Each row is a point. Each copy is the shape, with its points in the same order, stretched, turned, moved and blurred by noise. Say if it was mirrored as well.
(in the rows, 128 means zero)

Shape:
[[149 124 125]
 [ 99 116 165]
 [147 122 157]
 [101 132 149]
 [143 130 120]
 [144 150 124]
 [123 204 157]
 [148 141  56]]
Copy 1, 8 rows:
[[129 136 106]
 [177 115 157]
 [156 154 120]
 [153 111 160]
 [126 133 107]
 [111 144 144]
 [114 173 203]
 [ 53 104  91]]
Copy 1 is: only turned
Copy 2, 8 rows:
[[138  94 128]
 [174 127 145]
 [155  94 150]
 [154 131 137]
 [134  95 127]
 [121 104 133]
 [ 95 133 168]
 [104  99  85]]
Copy 2 is: mirrored
Copy 3, 8 rows:
[[104 120 142]
 [170 110 180]
 [115 111 181]
 [162 126 165]
 [110 129 144]
 [113 140 136]
 [131 206 185]
 [100 143  58]]
Copy 3 is: mirrored

Shape:
[[120  95 168]
 [164 158 118]
 [108 139 102]
 [145  65 150]
 [144 162 105]
 [154 107 148]
 [129 157  94]
 [127 137 119]]
Copy 1:
[[115  98  90]
 [141 150 177]
 [145 172 116]
 [149  66  99]
 [142 169 160]
 [139  96 134]
 [149 180 146]
 [139 150 127]]
Copy 1 is: only turned
Copy 2 (8 x 3):
[[ 87 145  75]
 [174 172 144]
 [123 113 164]
 [114 129  39]
 [164 151 166]
 [136 159  81]
 [154 131 177]
 [131 137 142]]
Copy 2 is: mirrored
Copy 3, 8 rows:
[[142 109 154]
 [107 152 107]
 [ 90 105 120]
 [162 101 129]
 [ 91 138 105]
 [142 127 125]
 [ 83 125 106]
 [103 122 122]]
Copy 3 is: only turned
Copy 4, 8 rows:
[[ 87 165 131]
 [182 140 146]
 [163  94 117]
 [102 199  89]
 [187 112 138]
 [127 178 126]
 [187  97 126]
 [153 120 128]]
Copy 4 is: mirrored

Shape, 8 rows:
[[ 88 150 139 163]
 [148  89 104 153]
 [144 162 161 119]
 [134 144 133  93]
 [143  90  92 164]
 [101 121 126 171]
 [103 127 132 105]
 [152 128 178  84]]
Copy 1, 8 rows:
[[ 83 165 152 136]
 [114  98 180 110]
 [161 170 132 126]
 [157 139 110 117]
 [106  99 182 103]
 [ 84 138 168 138]
 [129 127 111 136]
 [195 144 118 148]]
Copy 1 is: mirrored
Copy 2, 8 rows:
[[139 146 134 198]
 [151 119  84 119]
 [107 176 161 120]
 [ 84 134 128 110]
 [156 120  69 130]
 [155 126 117 184]
 [100 107 135 144]
 [ 99 137 185  81]]
Copy 2 is: only turned
Copy 3, 8 rows:
[[129  80 156 121]
 [175 109 100 126]
 [140 163 165 140]
 [124 150 135 171]
 [176  99  88 109]
 [140  71 135 122]
 [128 109 135 179]
 [164 167 164 195]]
Copy 3 is: mirrored

Shape:
[[102 171 158 158]
 [ 87 130 171 146]
 [ 98 137 132 138]
 [126  92 132 135]
 [158 116 170  77]
 [163  99  91 135]
 [ 83 118 121 175]
 [141 129  93 107]]
Copy 1:
[[138 120 136 209]
 [120  92 105 181]
 [120 134 119 163]
 [144 122  94 112]
 [135  81 174  85]
 [176 169 113  84]
 [126 144  61 172]
 [131 169 146  99]]
Copy 1 is: only turned
Copy 2, 8 rows:
[[171 141 140 174]
 [149 137 113 183]
 [140 119 131 166]
 [135  92  95 157]
 [135 126  73 111]
 [143  62 106 130]
 [144 101 132 193]
 [130  93 130 121]]
Copy 2 is: mirrored
Copy 3, 8 rows:
[[ 92 132 143 114]
 [ 93 114 132  88]
 [124 138 119 108]
 [143  98 105 115]
 [180 101 177 103]
 [159 113 106 165]
 [ 93 125  82 115]
 [169 148 113 139]]
Copy 3 is: only turned

Shape:
[[135 117 133 151 143  96]
 [152  97 118 126  88 110]
 [106 149 120  81 125 111]
 [131 162 182 148 134 112]
 [102 123  79 137  93 108]
 [120 159 149 146 110 147]
 [146 142 126 139 120 130]
 [151 142 114 171  69  76]
 [130 104 128 102 101 185]
 [114  94 115 143 106  83]]
Copy 1, 10 rows:
[[134 133 147 146 105 111]
 [ 66 131 130 144 107 154]
 [110 149  66 164 152 134]
 [171 191 140 137 126 127]
 [ 68 121 126 183 146 137]
 [134 170 128 132 166 146]
 [126 135 126 135 137 147]
 [ 90 151 178 196  93 167]
 [ 73 133  85  91 180 153]
 [ 77 137 146 171 103 116]]
Copy 1 is: only turned
Copy 2 (10 x 6):
[[122 149 104 150 149  98]
 [122 164 148 155  97  94]
 [188 122 137 108 113 125]
 [164 160  91 173 177 154]
 [122 181 156  89 130  99]
 [145 165 130 136 167 167]
 [118 160 110 136 135 139]
 [124 234 108 144 142  94]
 [122 120 178 142 100 152]
 [127 175 144 142 137  66]]
Copy 2 is: only turned
Copy 3:
[[138 135 150  94 112 155]
 [117 146  86 108  86 146]
 [107 187 116 143 158 146]
 [178 164 171  95 145 112]
 [129 169  96 142 103 187]
 [178 160 137 141 145 119]
 [149 143 123 122 146 133]
 [177 177  91  79  72 168]
 [114 127 101 179 142 109]
 [117 159 122 103  69 174]]
Copy 3 is: mirrored

Shape (10 x 6):
[[ 99 165 172 124 141 116]
 [ 92  65 120 100 126 137]
 [114  61 130 156 143  93]
 [144  78 105 100 107 120]
 [176 143 131 102 137 127]
 [169 156 155 137 107 144]
 [119  63  77 131 115 133]
 [ 93 125 137 150 152 149]
 [152 116 135 142  86 142]
 [ 87 158 128 167 133 116]]
Copy 1:
[[104 143 130 174 126 164]
 [125 148  70 102 162 110]
 [128  92 103  95 185 115]
 [172 122  84  82 151  97]
 [156 110 108 109  97 154]
 [138  83 132 141  98 134]
 [137 126 109  71 165  69]
 [ 77 123 132 138 133 132]
 [143  87 118 124 131  92]
 [ 88 140 175 149 148 123]]
Copy 1 is: mirrored
Copy 2, 10 rows:
[[115 161 118  95 161 141]
 [154 136 133 188  84 146]
 [149 174 134 186 119  99]
 [134 113 122 166  60 103]
 [119  99 106  95 122  94]
 [ 67 118 113 107 148  94]
 [149 136 166 194  81 126]
 [130 157 155 147 162 155]
 [ 70 132 127 153 117 101]
 [115 181 166 112 162 153]]
Copy 2 is: only turned
Copy 3 (10 x 6):
[[123 111 135  96 200 157]
 [ 95 114  93 186  92 155]
 [ 87 143 124 177  97 124]
 [133 123 107 181  75 142]
 [170 148 131 120 148 160]
 [164 140 113 101 142 130]
 [115 140  80 216  60 119]
 [104 147  94 146 158 140]
 [144 130  97 140  93 113]
 [119 124 112 139 175 115]]
Copy 3 is: only turned

Shape (14 x 8):
[[136 140 109 176 106 107 166 132]
 [193 182 145 117 135 195 141 134]
 [151 114 122 134 115  53 125 113]
 [155 131 121 100 136 150 146 144]
 [140 104 135 170 149  99 153 141]
 [116 106 101 126 119 113 129  84]
 [176 114 190 167 162 124 161 175]
 [ 92 116 105 130  72  83 183 111]
 [ 89 133 105 128 115 121 138 114]
 [189 107 104 115 113 178 100 142]
 [108 118 108 153 125  84 119 126]
 [195 145 161 119 118 169 142 151]
 [125 102 136 145  93 111 119  93]
 [111 125 141 146  82  73 123 145]]
Copy 1:
[[143 176 132 181  89 146 100 151]
 [151  87 150 117 114  80 178 182]
 [148 111 100 152 123 170  58  95]
 [130 111 154 115 146 111 151 146]
 [153 156 127 171  88 156  90  84]
 [118 125 103 190 150 108 111 132]
 [172 132 159 131  66 183 107  77]
 [124 171 132 175 161 153  99 148]
 [122 155 110 153 152 121 132 149]
 [ 72  94 138 128  96 109 151 175]
 [122 169 102 154 112 141  95 108]
 [138  94 158 115 103 139 149 159]
 [124 139  94 186 121 154 112 136]
 [137 175 114 119 114 200  96 126]]
Copy 1 is: mirrored
Copy 2, 14 rows:
[[132 149 102 102 131 155 111 107]
 [120 168 115 204 209 141 134 149]
 [ 93  86 142 107  96 140 103 105]
 [121 144 147 171 149 122 146 101]
 [101 158 152  80 117 126 116 112]
 [159  95 129 134 101 112 105 120]
 [ 39 202 157  92 145 125 127 119]
 [136 112  68 111  83 116 112  70]
 [162 113 103 129  98 118 156 121]
 [127 145 186 199 134 162 103 115]
 [134 101 136  93  90 137 142 117]
 [ 77 171 133 186 159 137 114 117]
 [110 114 121 130  84 127  93 137]
 [ 80 110 105 108  65 150 143 108]]
Copy 2 is: only turned
